Rows are points. Each copy is the shape, with its points in the same order, turned, moved and blurred by noise. Is it also mirrored, or only turned?

Shape (6 x 3)
[[ 0.04 -0.11 -0.23]
 [-0.23  0.05  0.43]
 [ 0.16  0.05 -0.61]
 [-0.04  0.26 -0.49]
 [-0.09 -0.25  0.50]
 [ 0.17  0.11  0.59]]
Copy 1 (6 x 3)
[[-0.05  0.03 -0.17]
 [-0.12 -0.02  0.55]
 [-0.04  0.32 -0.48]
 [-0.13  0.56 -0.26]
 [-0.06 -0.36  0.48]
 [ 0.24 -0.12  0.57]]
Copy 1 is: only turned
Copy 2 (6 x 3)
[[-0.12 -0.16 -0.23]
 [ 0.18  0.34  0.21]
 [-0.51 -0.26 -0.41]
 [-0.58 -0.02 -0.33]
 [ 0.43  0.12  0.16]
 [ 0.14  0.03  0.56]]
Copy 2 is: mirrored
Copy 3 (6 x 3)
[[ 0.16 -0.35 -0.12]
 [-0.03  0.45 -0.17]
 [-0.04 -0.64 -0.08]
 [-0.24 -0.55 -0.24]
 [ 0.24  0.46 -0.13]
 [ 0.09  0.37  0.37]]
Copy 3 is: mirrored

Shape (7 x 4)
[[ 0.13 -0.52  0.02 -0.51]
 [-0.49  0.13 -0.12 -0.03]
 [-0.39 -0.28  0.82 -0.04]
 [ 0.25  0.39  0.15 -0.54]
 [ 0.05 -0.08 -0.28  0.12]
 [-0.10  0.09 -0.14  0.11]
 [ 0.00 -0.53  0.20  0.11]]
Copy 1 (7 x 4)
[[-0.42 -0.16 -0.61  0.32]
 [-0.06  0.14 -0.04 -0.43]
 [-0.66 -0.57  0.25 -0.04]
 [-0.32  0.53  0.15  0.37]
 [ 0.32  0.02 -0.26  0.02]
 [ 0.15  0.02  0.00 -0.15]
 [-0.17 -0.50 -0.23  0.14]]
Copy 1 is: mirrored
Copy 2 (7 x 4)
[[ 0.21 -0.32 -0.22 -0.43]
 [-0.05  0.51  0.18 -0.09]
 [ 0.13 -0.12  0.86 -0.53]
 [ 0.83  0.21  0.01 -0.05]
 [-0.06  0.07 -0.06  0.26]
 [ 0.03  0.22  0.14  0.19]
 [-0.14 -0.36  0.25 -0.13]]
Copy 2 is: only turned
Copy 3 (7 x 4)
[[ 0.27 -0.24 -0.54 -0.28]
 [-0.37 -0.15  0.14  0.09]
 [ 0.39 -0.74  0.40 -0.18]
 [-0.02  0.24  0.02 -0.72]
 [ 0.05  0.22 -0.13  0.22]
 [-0.07  0.13  0.09  0.13]
 [ 0.48 -0.27 -0.13  0.18]]
Copy 3 is: only turned
